Each point is reached from the start by the listed moves, each made once or not at all, plus a little noise. Is the number of moves made odd or even? Then give how often each move was made.
In the rows, 128 means zero.

Moves:
(1): [185 167 151]
(2): [111 153 129]
(3): [106 103 165]
Start: [146 113 131]
Points:
[185 177 155] -> even (1, 1, 0)
[106 114 169] -> even (0, 1, 1)
[180 127 192] -> even (1, 0, 1)

Moves:
(1): [186 132 130 101 108  92 128  85]
(2): [106 174 131 124 123 105 126 120]
(3): [133 134 184 137 147 135 127 136]
(4): [134 129 130 173 110 117 123 124]
(5): [139 127 116 132 184 120 136 111]
(6): [146 149 107 137 133 178 117 146]
(7): [136 124 127 145  98 157 199 133]
(8): [154 131 120 146 132 115 147 203]
Start: [140 121 103 119 147 157 159 113]
Points:
[207 193  71 149 164 129 151  61] -> odd (1, 1, 0, 1, 1, 1, 0, 0)
[209 175 149 120 139  92 172 151] -> even (1, 1, 1, 0, 0, 0, 0, 1)
[228 161 132 154 134 167 147  89] -> even (1, 0, 1, 1, 0, 1, 0, 0)
[210 190  71 123 156 171 224  65] -> odd (1, 1, 0, 0, 1, 1, 1, 0)
[229 144 163 165 128 112 173 147] -> even (1, 0, 1, 1, 0, 0, 0, 1)
[142 128 165 123 168 158 157 119] -> odd (0, 0, 1, 0, 0, 0, 0, 0)

Moves:
(1): [181 147  88 132 118 127 147 123 132 125 112  82 142]
(2): [123 181 110 129 140 121 105 152 169 120 127 141 137]
(3): [136 142 169 121 112 105 131 168 101 121 118 135 131]
(4): [125 114 119 180 122 129 116 119 111 131 121 121 120]
(5): [118  96 149 144 175 107 150 139 136 132  94 148 152]
(6): [141 148 156 149 140 166 133 131 136 129 109 115 123]
(7): [127 148 125 139 129 135 160 153 125 122 154 146 122]
(8): [124 111 128 126 125 160 104 161 131 124 112 134 144]
(9): [119  84 133 133 118 107 117 135 193 143 127 122  99]
(10): [107 146 126 125 111 141 133 135 122 175 118 136 139]
(11): [159 121 148 112 150 109 100 142 127 152 180 139 141]
(12): [147 120 129 140 123 133 138 117 138 129 114 173 125]
Start: [126 144 136 134 115 137 117 119 117 102 140 133 113]
Points:
[185  75 163 164 120 111 135 192 182 104  48 163 138] -> even (1, 0, 1, 0, 1, 0, 0, 1, 1, 0, 0, 1)
[182 181 165 176  70 157 180 184 170 147  92 145  98] -> odd (1, 0, 1, 0, 0, 1, 1, 0, 1, 1, 0, 1)
[153 133 189 184 185 147 105 226 249 131 128 228 131] -> even (0, 1, 0, 0, 1, 1, 1, 1, 1, 0, 1, 1)
[168 100 145 183 123 156  60 145 112 123 155 187 130] -> even (0, 0, 0, 1, 0, 0, 0, 1, 0, 0, 1, 1)

Moves:
(1): [165 132 144 121 139 115 117 101 108 126 143 137 112 125 130 131 111 109
 112 140 126]
(2): [124 157 104 131 129 127 140 140 127 113 148 110 110 110 107 135 116 131
 118 113 112]
(3): [112 134 161 139 106 143 112 129 135 104 123 135 126 116 122 126 127 123
 127 134 110]
(4): [129 105 128 160 111 122 118 127 137 131 125 121 118 112 127 125 128 135
 132 123 130]
(5): [128  98 146 132 162 114 126 160 114 136 111 140 147 125  99 138 109 158
 136 128 146]
(6): [137 122 129 143 134 172 125 129 125 137 123 128 119 124 111 134 167 127
 152 144 142]
(7): [126 141 134 125 132 132 166 110  88 134 105 128 142 111 143 142 120 125
 119 138 160]
(8): [146 112 140 131 116 119 140 131 130 123 139 130 120 110 153 144 132 144
 132 132 112]
(9): [132 118 146 128 128 145 153 137 150  93 134 118 159 129 124 117  98 120
 129 121 157]
(10): [129 133 137 118 113 138 133 134 131 152 128 131 119 126 122 133 125 129
 113 134 136]
(11): [123 147 136 124 132 104 110  98 141 140 182 118 136 141 142 130 136 143
 156 119 117]
(12): [130 124 118 119 127 122 133 125 124 130 134 162 121 118 106 130 115 138
 136 112 126]
(13): [147 127 132 120 126 118 131 131 121 123 119 121 144 108 135 102 129 137
 125 127 128]
(14): [152 134 130 149 120 154 120 119 101 120 116 120 159 160 153 119 121 136
 117 117 134]
(15): [118 128 106 146 142 162  99 132 123 134 137 155 111 107 151 128 112 112
 127 136 125]
(16): [120 113 114 116 138 149 101  97 146 118 159 124 159 120 133 165 147 135
 110 111 134]
(17): [148 147 132 155 147 104 115 124 137 127 119 141 127 141 159 125 155 134
 127 107 146]
(18): [134 141 130 111 119 140 118  99 164 143 106 110 114 148 129 132 123 155
 137 149 126]
(19): [128 123 150 117 132 135 113 133 129 131 110 120 131 136 124 130 121 116
 147 108 130]
(20): [149 129 143 138 127 107 135 135 135 146 113 140 153 117 120 143 122 110
 147 134 114]
Start: [115 137 126 147 125 139 141 112  98 119 146 170 113 156 108 116 106 121
 127 120  96]
Points:
[247 165 195 222  75 152 109  69 109 128 111 194  86 108 114 130 112 167
 141 127  72] -> odd (1, 1, 1, 1, 0, 1, 0, 1, 0, 1, 0, 1, 1, 1, 0, 0, 1, 1, 0, 1)
[135 152 160 195 161 197 124  84  96 114 136 130 162 155 129 128   7 177
 174  92 156] -> even (0, 1, 0, 1, 1, 0, 1, 0, 1, 0, 1, 0, 0, 1, 1, 0, 0, 1, 1, 0)
[222 122 228 167 178  92 108 119 102 137 168 215 161 110 153 127  45 122
 171  97 127] -> odd (1, 0, 0, 0, 1, 0, 0, 1, 1, 1, 1, 0, 1, 0, 1, 0, 1, 0, 1, 1)
[170 112 167 245 180 201 104  83  88 151 167 192 228 137 156 177 107 149
 154  98 202] -> even (0, 0, 0, 1, 1, 1, 1, 0, 1, 1, 1, 0, 0, 1, 1, 1, 1, 0, 0, 1)
[176 124 195 244 122 182 100  97  44 148 138 233 140  94 164 123 119 203
 153 110 144] -> odd (0, 0, 1, 1, 1, 1, 1, 1, 0, 1, 1, 1, 1, 1, 1, 0, 1, 0, 0, 0)

Moves:
(1): [142 169 134 109 119 121 147 138 156 101 123 108 128 138 133 124 146 148
 122 160 126 149 137 101 155 124]
(2): [ 91 168 107 133 131 143 128 131 111 117 112 127 123 126 122 130 117 129
 107 117 111 113 154 121 130 157]
(3): [131 128 145 121 134 132 126 149 147 117 147 118 109 126 143 124 136 126
 125 135 118 141 124 126 129 150]
(4): [152 136 155 154 102 136 112  88 130 147 115 136 106 130 116 149 110 136
 101 134 141 118 140 111 153 155]
(5): [146 132 118 145 156 115 150 109 149 128 143 142 146 142 129 133 117 101
 148 120 136 133 113 137 146 143]
(6): [135 117 127 120 144 165 117 117 129 129 134 139 129 138 108 119 112 143
 123 115 151 136 147 131 126 121]
(7): [131 124 136 123 134 129 159 119 131 160 120 131 119 146 125 125 100 138
 143 139 114 136 116 151 120 138]
(8): [125 119 114 151 154 117 106 164 135 130 131 119 141 150 119 124 121 121
 139 115 124 132 116 134 131 127]
(9): [113 130 124 120 125 111 115 119 162 156 125 133 111 127 134 142 147 161
 112 139 143 131 133 149 128 119]
(10): [128 132 127 121 133 140 124 129 146 138 158 110 140 121 125 134 130 134
 141 122 134 132 120 122 122 122]
(11): [143 132 123 141 118 121 125 128 120 117 133 135 132  96 139 112 130 154
 128 110 123 135 150 146 134 125]
(12): [136 143 127 139 130 131 119 118 116 147 130 161 122 124 130 115 138 147
 117 128 127 144 129 110 109 141]
(13): [130 131 139 140 134 138 137 123 156 114 113 134 167 124 103 107 160 134
 133 118 153 134 130 125 133 157]
(14): [132 124 124 125 128 120 109 114 120 115 122 123 122 143 126 110 138 140
 134 127 115 126 138 133 135 130]
(15): [127 119 134 136 125 143 133 116 123 133 126 128 125 139 164 126 111 127
 121 124 124 113 128 132 138 116]
(16): [135 119 129 123 118 139 128 115 135 110 130 142 131 139 136 166 131 159
 140 133 127 122 121 129 136 125]
(17): [121 122 124 141 148 133 139 124 127 101 128 105 111 137 121 146 143 133
 134 118 148 132 119 115 111 124]
(18): [127 112 112 121 171  95 105 128 146 133 139 113 128 106 135 134 105 159
 101  96 119 137 104 123 134 138]
(19): [116 129 146 134 133 139  99 132 138 125 101 129  88 108 133 123 122 134
 135 131 110 122 125 109 127 119]
(20): [122 125 125 138 131 125 118 128 109 129 144 138 139 128 113 122 131 142
 131 155 136 127 126 124 131 131]
(21): [142 168 131 126 130 118 124 135 126 119 151 148 134 139 124 116 120 134
 118 105 151 110 118 150 129 129]
(22): [124 121 125 116 124 121 110 117 125 129 118 110 149 125 132 123 110 117
 135 129 156 162 119 141 117 153]
(23): [119 137 147 130 149 120 125 113 111 124 125 130 135 132 130 149 134 123
 141 123 132 135 142 121 138 107]
(24): [156 131 115 119 150 146 117 156 111 160 121 115 127 122 137 140 141 151
 147 144 125 119 118 167 129 128]
Start: [133  94 154 139 132 110 101 126 137 165 121 136 108 122 132 120 134 131
 131 150 153 113 116 125 125 131]
Points:
[202 164 161 168 198 127  64 111 134 177 163 200 116  89 163 154 145 215
 195 115 169 119  97 159 145 118] -> odd (0, 0, 0, 0, 1, 0, 0, 0, 0, 1, 1, 1, 0, 0, 0, 1, 0, 0, 1, 0, 1, 0, 1, 1)
[210 128 148 215 141  98  18  53 138 177 186 185 154 161 145 109  88 208
 154 116 206 126  99 158 165 192] -> even (0, 0, 0, 1, 1, 0, 0, 1, 0, 1, 1, 1, 0, 1, 1, 1, 0, 0, 0, 1, 1, 1, 0, 0)
[158 120 158 114 162 123  89 141 211 129 113  92 131 133 135 159 229 249
 155 226 238 177  92 148 136 190] -> odd (1, 0, 1, 0, 0, 0, 0, 0, 1, 0, 0, 0, 1, 0, 0, 1, 1, 0, 0, 1, 0, 1, 0, 1)

Moves:
(1): [121 122 129 124 124 127 133 147 123 128 122 132 118 119 121 141 123 130
 111 136 140 123 137 133]
(2): [124 138 118 139 122 122 128 127 136 125 135 140 111 136 135 130 134 126
 151 124 136 110 114 129]
(3): [143 127 125 133 114 118 143 132 140 103 134 124 125 152  87 137 115 119
 100 126 133 124 101 149]
(4): [128 138 129 125 131 106 141 132 121 142 116 127 120 146 118 129 131 128
 136 136 125 133 135 143]
(5): [142 137 108 122 133 119 116 126 124 124 126 128 121 130 144 145 123 106
 127 118 118 113 147 142]
(6): [121 125 113 127 129 143 130 137 114 125 128 149 118 120 121 120 121 127
 125 136 130 135 126 122]
(7): [116 117 145 116 114 143 105 146 150 116 129 133 137 132 114 127 123 110
 140 143 124 140 136 132]
(8): [124 113 119 133 116 117 127 148 123 133 136 122 125 146 140 139 137 119
 133 142 127 130 125 122]
(9): [133 126 130 128 128 124 138 127 121 131 112 123 159 137 137 141 134 146
 137 124 131 129 147 121]
(10): [132 145 111 132 137 148 108 130 132 139 153 116 126 114 142 109 154 118
 158 122 143 130 139 138]
(11): [102 126 116 122 154 128 121 121 138 118 125 132 125 124 135 124 121 147
 107 121 138 120 119 135]
(12): [137 133 137 127 123 120 131 121 135 131 118 143 124 138 136 124 110 132
 111 136 123 115 126 123]
(13): [100 134 137 131 131 123 138 118 133 132 125 133 110 131 157 134  95 139
 119 110 144 138 106 145]
(14): [137 128 120 125 124 121 124 126 124 132 127 126 118 118 126 121 132 135
 136 146 127 127 127 130]
(15): [130 128 109 145 103 118 137 112 119 120 139 123  99 149 116 131 144 141
 141 143 121 147 161 118]
(16): [144 141 141 111 135 128 129 123 130 116 113 126 126 114 155 119 140 123
 140 111 152 131 113 137]
(17): [123 122 108 127 125 133 139 133 155 135 124 123 123 133 132 131 138 124
 134 130 128 149 141 124]
(18): [124 127 120 123 120 128 127 153 121 139 121 137 132 118 131 113 129 156
 117 113 116 138 128 127]
(19): [116 148 126 140 137 132 121 126 147 128 106 137 102 133 117 141 141 160
 119 132 109 146 129 108]
(20): [136 145 127 131 118  96 126 115 122 109 114 108 157 122 127 115 135 122
 109 138 125 128 137 107]
(21): [117 129 133  95 104 142 129 136 114 132 122 108 136 127 126 114  97 145
 123 117 153 131 135 132]
(22): [130 126 122 137 128 149 129 167 132 111 139 121 133 119 130 121 125 109
 137 135 102 123 113 116]
(23): [126 135 116 108 123 117 129 136 131 137 149 129 122 125 139 147 133 137
 136 115 132 129 116 121]
(24): [119 136 133 140 121 139 131 136 131 123 128 111 122 127 132 130 147 113
 129 136 107 129 129 142]
Start: [129 133 134 118 109 143 121 129 109  98 172 119 123 124 130 116 121 132
 140 117 113 143 152 149]
Points:
[ 76 174  11 105  42 165 117 249 153  75 191 100  55 188 122 141 164 160
 188 124  83 195 191 164] -> even (0, 1, 1, 1, 1, 1, 1, 1, 1, 1, 1, 0, 0, 0, 1, 0, 1, 1, 1, 0, 1, 1, 1, 1)
[124 213  14 147  84  94 109 113 169  55 194  81  39 152 126 141 200 145
 153 134  95 161 177 156] -> even (0, 1, 1, 0, 1, 0, 0, 0, 0, 1, 1, 0, 0, 1, 1, 0, 1, 0, 1, 1, 0, 0, 1, 1)
[132 197  85  61 113  98 129 117 117  86  67 113 116 130 167 103 108 190
 107 127 135 165 198 135] -> even (0, 0, 0, 1, 1, 1, 0, 0, 1, 0, 1, 1, 0, 1, 0, 1, 1, 0, 1, 1, 1, 0, 0, 0)
[ 72 132  75  87  37 121 116 185 125  82 103 123 105 149 115 105 114 233
  92 183 114 211 234  89] -> even (1, 0, 0, 0, 0, 1, 1, 1, 1, 0, 1, 1, 0, 1, 1, 0, 1, 1, 1, 1, 1, 0, 0, 0)
